Every row gives one point. Two turns around zero, p and q, are shown by what they do to some points. Write where each new point lands after one turn and then the other. Backwards means that the second turn is done in reverse. Each puzzle has new turns, and all numbers are rounded.

Turn p:
| -.03 |  .00 |  .19 | -> |  .14 | -.07 |  .11 |
|  .50 | -.37 | -.41 | -> |  .00 |  .62 | -.42 |
| -.44 |  .21 | -.07 | -> | -.24 | -.43 |  .01 |
| -.18 | -.22 | -.13 | -> |  .03 | -.12 | -.29 |
| .15 | .39 | .42 | -> | .07 | .01 | .59 |
Turn q:
|  .07 | -.06 | -.25 | -> | .13 | .23 | .04 |
| -.69 | -.06 |  .38 | -> |  .25 | -.72 | -.21 |
|  .13 |  .22 | -.03 | -> | -.17 |  .14 | -.13 |
|  .50 | -.10 | -.10 | -> | -.21 |  .36 |  .31 |
Where do these land?
q, then p: | -.35 |  .18 | -.36 | -> | -.31 |  .43 | -.09 |
q, then p: |  .17 | -.19 | -.02 | -> |  .12 | -.07 |  .21 |
p, then q backwards: | -.33 | -.25 |  .34 | -> | -.49 | -.20 |  .06 |
q, then p: |  .24 | -.60 | -.06 | -> | .42 | .01 | .49 |
p, then q: |  .17 |  .33 | -.13 | -> | -.01 | -.31 | -.24 |
q, then p: | .10 | .52 | .23 | -> | -.30 | -.35 | -.35 |

Turn p:
|  .33 |  .34 |  .26 | -.12 | -> | .55 | .03 | .00 | .06 |
| -.21 |  .09 | -.36 |  .08 | -> | -.25 |  .16 |  .28 | -.16 |
| -.43 | -.05 | -.07 |  .16 | -> | -.36 | -.12 |  .25 |  .11 |
| -.16 | -.68 |  .02 | -.37 | -> | -.37 | -.44 | -.47 | -.26 |
| .46 | .29 | .15 | .25 | -> |  .42 |  .36 | -.05 |  .26 |
Turn q:
| -.17 | -.21 |  .10 |  .11 | -> | -.05 | -.30 | -.02 |  .02 |
| -.36 |  .33 |  .13 | -.20 | -> | -.40 |  .12 |  .29 |  .19 |
|  .32 | -.09 |  .13 |  .12 | -> |  .09 |  .03 | -.35 | -.08 |
|  .02 | -.11 |  .00 |  .70 | -> | -.07 | -.33 | -.20 | -.59 |
|  .19 |  .09 | -.36 | -.72 | -> | .42 | .49 | .28 | .45 |
Where do these land?
p, then q: |  .60 |  .49 | -.20 | -.26 | -> |  .13 |  .77 | -.29 |  .14 |
q, then p: |  .28 | -.11 |  .17 |  .29 | -> | -.14 |  .12 | -.01 | -.41 |
q, then p: | -.45 | -.22 | -.31 | -.19 | -> |  .08 | -.18 | -.39 |  .44 |
p, then q backwards: | -.17 | -.29 |  .45 |  .12 | -> | -.15 | -.35 |  .41 | -.14 |
q, then p: | -.26 |  .13 | -.10 |  .05 | -> |  .04 | -.28 | -.01 |  .12 |
